Every row gives one point. Two turns around zero, p and q, are shown by what they do to some points. Write where each new point lands after one turn and then the other. Backwards means that the second turn is done in reverse. Each puzzle has new turns, and all numbers are rounded.

Turn p:
[ 0.29 -0.03] => [0.29 0.04]
[-0.15 -0.39] => [-0.05 -0.41]
[-0.14  0.42] => [-0.24  0.37]
Turn q:
[0.36 0.00] => [ 0.33 -0.13]
[0.13 0.17] => [0.18 0.11]
[-0.49 -0.17] => [-0.52  0.02]
Where do these land?
p, then q: [ 0.11 -0.31] => [ 0.07 -0.32]
p, then q backwards: [ 0.47 -0.07] => [0.42 0.22]
q, then p: [-0.23  0.27] => [-0.19  0.30]
q, then p backwards: [-0.35  0.11] => [-0.22  0.29]

Turn p:
[-0.21  0.23 -0.19  0.19] => [-0.19  0.24 -0.19  0.20]
[ 0.11 -0.08  0.47  0.27] => [ 0.10 -0.09  0.48  0.25]
[ 0.14  0.53  0.18 -0.06] => [ 0.00  0.50  0.25 -0.14]
[-0.29 -0.15  0.22 -0.14] => [-0.30 -0.24  0.15 -0.07]
[ 0.53 -0.29 -0.40 -0.05] => [ 0.61 -0.15 -0.35 -0.12]
[-0.29 -0.24 -0.28 -0.21] => [-0.23 -0.27 -0.35 -0.13]
Turn q:
[ 0.23 -0.27  0.10 -0.36] => [ 0.23 -0.27  0.03 -0.37]
[-0.03  0.52 -0.24  0.32] => [-0.04  0.49 -0.22  0.38]
[ 0.02 -0.54  0.15  0.07] => [ 0.00 -0.52  0.22  0.02]
[-0.06  0.00 -0.25  0.11] => [-0.09 -0.02 -0.21  0.16]
[-0.21  0.15 -0.47  0.35] => [-0.27  0.11 -0.37  0.43]
[ 0.21 -0.18  0.39 -0.17] => [ 0.25 -0.15  0.34 -0.24]
[-0.16  0.32  0.32 -0.32] => [-0.09  0.37  0.22 -0.38]
Where do these land?
p, then q backwards: [-0.27 -0.03 -0.20  0.27] => [-0.14  0.02 -0.31  0.27]
q, then p: [ 0.50  0.15 -0.02 -0.13] => [ 0.47  0.19 -0.03 -0.19]
q, then p: [-0.53 -0.43 -0.12 -0.09] => [-0.48 -0.48 -0.16  0.04]
q, then p: [ 0.31  0.39  0.19 -0.36] => [ 0.22  0.38  0.11 -0.46]
q, then p backwards: [-0.01 -0.08  0.15  0.31] => [-0.03 -0.06  0.23  0.26]

Turn p:
[-0.30  0.18  0.30 -0.46 -0.38 -0.31  0.83 -0.33  0.44] => [-0.06  0.20  0.12 -0.59 -0.32 -0.36  0.78 -0.17  0.62]
[ 0.24 -0.10  0.27 -0.16 -0.09  0.12  0.69 -0.27  0.38] => [ 0.28 -0.14  0.12 -0.15 -0.03  0.09  0.64 -0.27  0.50]
[ 0.58  0.04  0.11  0.11 -0.33 -0.19 -0.06  0.17 -0.19] => [ 0.58 -0.05  0.20  0.14 -0.32 -0.01 -0.09  0.22 -0.15]
[-0.56  0.41 -0.03  0.17 -0.17  0.23 -0.02  0.14 -0.21] => [-0.53  0.49  0.04  0.01 -0.15  0.24  0.02  0.19 -0.13]
[-0.03 -0.04 -0.22  0.33  0.51 -0.10  0.00 -0.27  0.20] => [-0.09  0.05 -0.17  0.42  0.38 -0.21 -0.07 -0.34  0.14]
[-0.18 -0.30  0.03  0.59  0.35 -0.04 -0.06  0.03 -0.05] => [-0.33 -0.21  0.08  0.62  0.19 -0.10 -0.03 -0.06 -0.08]
[-0.36 -0.27  0.19  0.36  0.21  0.02 -0.07 -0.30 -0.29] => [-0.45 -0.14  0.19  0.31  0.06 -0.09  0.10 -0.32 -0.34]
[-0.07  0.14 -0.18 -0.12 -0.12  0.10 -0.54 -0.18 -0.22] => [-0.07  0.16 -0.11 -0.18 -0.11  0.10 -0.46 -0.17 -0.36]
[ 0.03 -0.23 -0.35 -0.11 -0.10  0.05 -0.14  0.19  0.21] => [ 0.01 -0.23 -0.38 -0.05 -0.07  0.06 -0.22  0.14  0.15]
[ 0.42  0.06 -0.13 -0.55 -0.11  0.20  0.02 -0.18  0.08] => [ 0.49 -0.03 -0.21 -0.48  0.03  0.21  0.00 -0.17  0.04]
[ 0.32  0.01 -0.13 -0.24  0.05 -0.09 -0.10  0.42 -0.37] => [ 0.35 -0.06 -0.11 -0.10  0.12  0.00 -0.09  0.47 -0.35]
[-0.10  0.10  0.14  0.09  0.18  0.02 -0.54  0.56  0.03] => [-0.19 -0.03  0.23  0.07  0.22  0.08 -0.56  0.47 -0.04]
Turn q:
[-0.09  0.02 -0.12  0.18 -0.35 -0.15  0.05 -0.20 -0.33] => [-0.13 -0.02  0.01  0.21 -0.38 -0.13  0.10 -0.20 -0.28]
[ 0.45 -0.02  0.09 -0.82 -0.31 -0.09  0.13  0.24 -0.20] => [ 0.25 -0.05  0.25 -0.74 -0.33 -0.13  0.06  0.47 -0.28]
[ 0.58  0.02  0.06  0.32 -0.23  0.71  0.12 -0.16  0.01] => [ 0.56  0.10  0.10  0.24 -0.31  0.72  0.19 -0.01  0.06]
[-0.24 -0.13 -0.11  0.23 -0.18 -0.12  0.07  0.45 -0.20] => [-0.33 -0.13 -0.04  0.34 -0.15 -0.15  0.06  0.37 -0.04]
[-0.25  0.31 -0.23 -0.21  0.42 -0.10 -0.28 -0.12  0.19] => [-0.16  0.32 -0.33 -0.23  0.36 -0.13 -0.31 -0.19  0.05]
[ 0.18 -0.23 -0.10 -0.24 -0.33 -0.28  0.02 -0.04  0.26] => [ 0.13 -0.28 -0.04 -0.30 -0.33 -0.26  0.01 -0.01  0.21]
[-0.10  0.26  0.53  0.27  0.11 -0.21 -0.27 -0.13  0.86] => [ 0.12  0.18  0.37  0.11  0.30 -0.21 -0.35 -0.38  0.85]
[-0.15  0.05 -0.04  0.18  0.89 -0.17  0.08  0.25 -0.23] => [-0.07  0.10 -0.24  0.25  0.85 -0.19  0.08  0.20 -0.24]
[-0.07 -0.25  0.00 -0.02 -0.01  0.15 -0.15 -0.06 -0.28] => [-0.09 -0.24  0.00  0.04 -0.02  0.20 -0.11 -0.02 -0.28]
[-0.31 -0.03 -0.09  0.11  0.00  0.24  0.24 -0.23 -0.08] => [-0.29  0.02 -0.07  0.08  0.01  0.26  0.27 -0.23 -0.05]
Where do these land?
p, then q: [ 0.29  0.45  0.16 -0.17 -0.11 -0.01 -0.35  0.27  0.07] => [ 0.29  0.23  0.25 -0.16  0.02  0.07 -0.48  0.30  0.03]
p, then q backwards: [ 0.10 -0.01  0.11  0.05  0.25  0.09  0.22 -0.04  0.51] => [-0.05 -0.09  0.19  0.20  0.18  0.03  0.12 -0.04  0.52]
p, then q backwards: [-0.54 -0.23 -0.21  0.18  0.01  0.11 -0.43 -0.30 -0.13] => [-0.63 -0.05 -0.23  0.01 -0.10 -0.05 -0.35 -0.24 -0.28]
q, then p: [-0.15 -0.39 -0.36  0.55  0.41 -0.08  0.37 -0.13 -0.18] => [-0.14 -0.07 -0.47  0.67  0.15 -0.11  0.45 -0.17 -0.07]
q, then p: [-0.59 -0.16 -0.54 -0.21  0.24  0.09 -0.17 -0.03 -0.20] => [-0.57  0.10 -0.60 -0.10  0.12 -0.03 -0.08 -0.02 -0.34]
p, then q: [-0.12 -0.11 -0.35 -0.13 -0.08  0.29  0.01 -0.39 -0.21] => [-0.14  0.08 -0.32 -0.13 -0.21  0.23  0.16 -0.27 -0.33]
p, then q: [ 0.39 -0.24  0.28 -0.26 -0.21 -0.32  0.03  0.22  0.37] => [ 0.38 -0.46  0.17 -0.28 -0.09 -0.20 -0.07  0.25  0.34]
q, then p: [-0.41 -0.08 -0.11 -0.05  0.32 -0.14 -0.13 -0.54 -0.19] => [-0.26  0.09 -0.22 -0.04  0.19 -0.23  0.07 -0.53 -0.40]
p, then q: [ 0.20  0.43  0.24  0.13 -0.62  0.00  0.18  0.34  0.12] => [ 0.16  0.29  0.46 -0.01 -0.43  0.11 -0.02  0.40  0.41]
q, then p backwards: [ 0.06  0.01 -0.18  0.08  0.13 -0.32  0.26 -0.13 -0.02] => [ 0.01 -0.09 -0.15 -0.06  0.13 -0.26  0.29 -0.19 -0.08]
q, then p: [ 0.68  0.02  0.35 -0.09 -0.04  0.05 -0.18  0.27  0.15] => [ 0.58 -0.26  0.35 -0.04  0.08  0.17 -0.27  0.28  0.12]
q, then p: [ 0.08  0.30  0.60 -0.09 -0.29  0.26  0.18  0.47 -0.30] => [-0.07  0.10  0.76 -0.09 -0.02  0.29  0.14  0.51  0.02]

Turn p:
[-0.33  0.38 -0.33 -0.12 -0.27  0.11 -0.03 -0.12 -0.28  0.20  0.53 -0.09] => [-0.36  0.39 -0.26 -0.05 -0.21  0.16  0.02 -0.25 -0.35  0.09  0.50 -0.08]
[-0.42  0.08 -0.32  0.23 -0.56 -0.33 -0.44 -0.03 -0.13 -0.33 -0.40 -0.29] => [-0.13  0.07 -0.37  0.11 -0.66 -0.04 -0.45 -0.37 -0.03 -0.33 -0.45 -0.28]
[-0.17  0.07  0.10  0.32 -0.15  0.88 -0.14  0.14 -0.61  0.14 -0.03  0.24] => [-0.14  0.01  0.04  0.25  0.08  1.01 -0.05  0.06 -0.52 -0.06 -0.05  0.16]
[ 0.13  0.35  0.11 -0.11  0.05  0.06  0.33  0.19 -0.35  0.25  0.31 -0.09] => [-0.06  0.31  0.21  0.05 -0.04  0.03  0.27  0.24 -0.38  0.33  0.27 -0.06]
[-0.11  0.45 -0.22 -0.10  0.02 -0.19 -0.15  0.06  0.35 -0.08 -0.08  0.22] => [-0.29  0.30 -0.25 -0.23 -0.14 -0.17  0.03  0.03  0.29  0.02 -0.17  0.26]
[ 0.01 -0.20  0.32  0.16  0.26 -0.02 -0.06  0.16  0.38 -0.15  0.06 -0.21] => [ 0.00 -0.06  0.27  0.20  0.26 -0.13 -0.20  0.19  0.42 -0.11  0.00 -0.13]
[ 0.28  0.10 -0.15 -0.18  0.24 -0.05  0.44 -0.45  0.05  0.47 -0.06 -0.69] => [ 0.35  0.08 -0.16 -0.15  0.17 -0.12  0.48 -0.06  0.11  0.49  0.20 -0.75]
[-0.09 -0.20 -0.09  0.01 -0.19 -0.34  0.10 -0.16  0.22  0.21 -0.01  0.07] => [ 0.01 -0.26 -0.14  0.07 -0.13 -0.29  0.02 -0.28  0.16  0.19  0.08  0.06]
[ 0.35  0.31  0.26 -0.09  0.53  0.10 -0.32 -0.46  0.00 -0.05 -0.17  0.41] => [ 0.20  0.33  0.23 -0.48  0.56  0.14  0.16 -0.21  0.10  0.03 -0.39  0.32]
[-0.18 -0.57  0.22 -0.45 -0.19  0.26 -0.10  0.25 -0.08 -0.13  0.14 -0.19] => [-0.14 -0.55  0.27 -0.18 -0.04  0.10 -0.35  0.20 -0.16 -0.26  0.35 -0.22]
[-0.39 -0.14  0.39  0.24 -0.07 -0.35 -0.32 -0.04  0.11 -0.33 -0.33  0.51] => [-0.29 -0.22  0.29  0.14 -0.05 -0.16 -0.25 -0.38  0.17 -0.29 -0.58  0.42]
[-0.30 -0.09 -0.17 -0.32  0.27  0.04 -0.05  0.08  0.22 -0.16 -0.31  0.05] => [-0.32 -0.25 -0.21 -0.29  0.15 -0.11  0.05  0.16  0.14 -0.22 -0.23 -0.08]
[ 0.56 -0.31  0.06  0.26  0.45 -0.23  0.45  0.19  0.10 -0.21  0.35  0.36] => [ 0.48 -0.01  0.21  0.36  0.41 -0.48  0.28  0.34  0.03 -0.13  0.20  0.48]
[ 0.13 -0.09 -0.34 -0.11 -0.15 -0.38 -0.15  0.29  0.15  0.26 -0.03 -0.52] => [ 0.13 -0.01 -0.36 -0.02 -0.25 -0.37 -0.38  0.21  0.07  0.31  0.09 -0.38]
[ 0.53 -0.15  0.18  0.25 -0.24  0.45  0.47 -0.07 -0.12 -0.08  0.01  0.22] => [ 0.56 -0.16  0.25  0.23 -0.10  0.44  0.41  0.15 -0.03 -0.05  0.18  0.27]
Turn q:
[ 0.16 -0.22  0.18 -0.04 -0.33  0.42  0.17 -0.34 -0.40 -0.22  0.20  0.01] => [ 0.17 -0.23  0.00 -0.01 -0.21  0.35 -0.20 -0.49 -0.38 -0.25  0.12  0.16]
[-0.56  0.33 -0.25 -0.19  0.24 -0.32  0.42  0.05  0.28  0.13  0.23 -0.04] => [-0.35  0.28 -0.11 -0.17  0.25 -0.15  0.77  0.03  0.18 -0.09  0.15 -0.16]
[ 0.21  0.31  0.17 -0.43  0.01 -0.06  0.10  0.32  0.10 -0.18 -0.49 -0.04] => [ 0.21  0.11  0.23 -0.33  0.13 -0.11  0.06  0.34 -0.25 -0.08 -0.55 -0.13]
[-0.34  0.56 -0.08  0.26  0.23 -0.60  0.22 -0.03 -0.02  0.09 -0.24  0.01] => [-0.03  0.24 -0.15  0.33  0.09 -0.60  0.64  0.09  0.06  0.04 -0.20 -0.08]
[ 0.16 -0.83 -0.13  0.31 -0.06  0.16  0.04 -0.20 -0.03 -0.35  0.08 -0.16] => [ 0.24 -0.72 -0.12  0.12 -0.11  0.37 -0.26 -0.10  0.33 -0.21  0.26  0.10]
[ 0.23  0.53  0.04  0.04  0.23  0.23  0.01 -0.12  0.17  0.23 -0.27 -0.18] => [ 0.19  0.52 -0.03  0.22  0.14  0.17  0.02  0.01 -0.02  0.15 -0.40 -0.23]
[ 0.02 -0.45  0.34  0.21 -0.40  0.24 -0.59 -0.04 -0.15 -0.43  0.28 -0.22] => [-0.10 -0.32  0.23  0.17 -0.36  0.04 -0.79 -0.11  0.03 -0.47  0.29  0.03]
[ 0.21 -0.55  0.34  0.01  0.29  0.11 -0.18 -0.11 -0.22 -0.12  0.44 -0.02] => [ 0.14 -0.34  0.26  0.13  0.32  0.15 -0.43 -0.18 -0.06 -0.06  0.54  0.05]
[-0.11  0.40 -0.51 -0.01  0.15 -0.06  0.14  0.28  0.33  0.08  0.16  0.00] => [-0.13  0.46 -0.26 -0.14  0.03  0.08  0.40  0.41  0.21  0.02  0.08  0.02]
[ 0.41 -0.34  0.02  0.04 -0.35 -0.23 -0.11 -0.20  0.00  0.00  0.36  0.08] => [ 0.35 -0.16 -0.02 -0.22 -0.30 -0.10 -0.29 -0.21  0.10  0.10  0.45  0.02]
[-0.14  0.47 -0.50 -0.12  0.27 -0.14  0.11  0.35 -0.29  0.28 -0.16  0.09] => [-0.21  0.27 -0.44  0.02  0.20 -0.14  0.39  0.44 -0.33  0.28 -0.13  0.07]
[-0.20  0.17  0.01 -0.35 -0.06 -0.07 -0.19 -0.02  0.09  0.47 -0.52 -0.17] => [-0.32  0.09 -0.09 -0.16  0.07 -0.18 -0.06 -0.02 -0.04  0.33 -0.53 -0.43]
[ 0.04 -0.65  0.12  0.13 -0.14  0.24 -0.43 -0.36  0.05 -0.42  0.21  0.54] => [ 0.01 -0.38  0.14 -0.09 -0.03  0.05 -0.63 -0.40  0.35 -0.17  0.22  0.66]
[-0.08  0.28  0.26  0.15 -0.06  0.07  0.28  0.42  0.09  0.44 -0.29  0.10] => [-0.15  0.16  0.38  0.14 -0.19  0.06  0.36  0.20 -0.16  0.42 -0.31 -0.07]
Where do these land?
q, then p: [ 0.01 -0.17 -0.32  0.61  0.01  0.48  0.15  0.01 -0.18 -0.01  0.18  0.14] => [ 0.02 -0.07 -0.28  0.37  0.02  0.54  0.06 -0.06  0.03 -0.12  0.25  0.50]
p, then q: [ 0.15 -0.56  0.34 -0.40  0.34 -0.42  0.01 -0.24 -0.24  0.22 -0.01  0.06] => [ 0.28 -0.47  0.14  0.00  0.55 -0.35 -0.16 -0.21 -0.14  0.28  0.24 -0.32]
q, then p: [ 0.10  0.08  0.04 -0.24 -0.28  0.13  0.50 -0.44  0.26  0.05 -0.05 -0.18] => [ 0.32 -0.06  0.03 -0.38 -0.16  0.24  0.45 -0.10  0.15 -0.07  0.11 -0.37]
q, then p: [ 0.14 -0.13  0.01  0.12 -0.22 -0.13  0.61  0.24  0.26 -0.06 -0.34  0.11] => [ 0.27 -0.54  0.23  0.00 -0.29  0.06  0.31  0.31  0.11  0.20  0.07  0.05]
p, then q backwards: [-0.17  0.08  0.28  0.12  0.05  0.18 -0.01  0.17  0.35  0.11  0.34 -0.48] => [-0.10 -0.12  0.12  0.21  0.23  0.02 -0.31  0.15  0.36  0.29  0.32 -0.33]
p, then q backwards: [ 0.16  0.18 -0.04 -0.07 -0.20 -0.22  0.23  0.13  0.21  0.36  0.26 -0.02] => [ 0.10 -0.01 -0.12  0.26 -0.09 -0.30 -0.05  0.13  0.03  0.39  0.22  0.24]
p, then q: [ 0.35 -0.56  0.17 -0.20 -0.23  0.15 -0.70 -0.31 -0.54 -0.21 -0.08  0.03] => [ 0.36 -0.18 -0.07 -0.12  0.32  0.03 -1.00 -0.23 -0.37 -0.15 -0.07  0.09]
q, then p: [ 0.15  0.28 -0.38 -0.23  0.30  0.28 -0.34  0.24  0.30  0.04 -0.21  0.53] => [-0.46  0.12 -0.23 -0.39  0.16  0.09  0.04  0.37  0.02  0.32 -0.40  0.43]
p, then q: [-0.25 -0.26 -0.19 -0.18 -0.22  0.09  0.04  0.25 -0.23  0.12 -0.03  0.03] => [-0.29 -0.38 -0.20  0.01 -0.14  0.06 -0.14  0.04 -0.15 -0.03  0.22  0.08]
p, then q: [-0.12  0.34  0.07  0.36  0.31  0.05 -0.02  0.27 -0.31  0.09 -0.09 -0.18] => [-0.15  0.16 -0.04  0.55 -0.04 -0.01  0.14  0.25 -0.20  0.06 -0.32 -0.07]
p, then q: [-0.32  0.18  0.40 -0.04 -0.16 -0.27 -0.08  0.15 -0.50 -0.75  0.38 -0.21] => [-0.02  0.03  0.33  0.32 -0.27 -0.59 -0.13 -0.17 -0.40 -0.77 -0.06 -0.02]
p, then q: [-0.24  0.10  0.41 -0.17  0.22 -0.44 -0.34 -0.18  0.11  0.19 -0.21  0.32] => [-0.22 -0.10  0.12 -0.07  0.39 -0.45  0.00 -0.39  0.16  0.26 -0.40 -0.12]
p, then q: [ 0.02  0.43 -0.80  0.32  0.07  0.12 -0.06 -0.27  0.52 -0.15 -0.14 -0.14] => [ 0.15  0.51 -0.62 -0.28 -0.12  0.25  0.37  0.29  0.46 -0.19 -0.24  0.08]
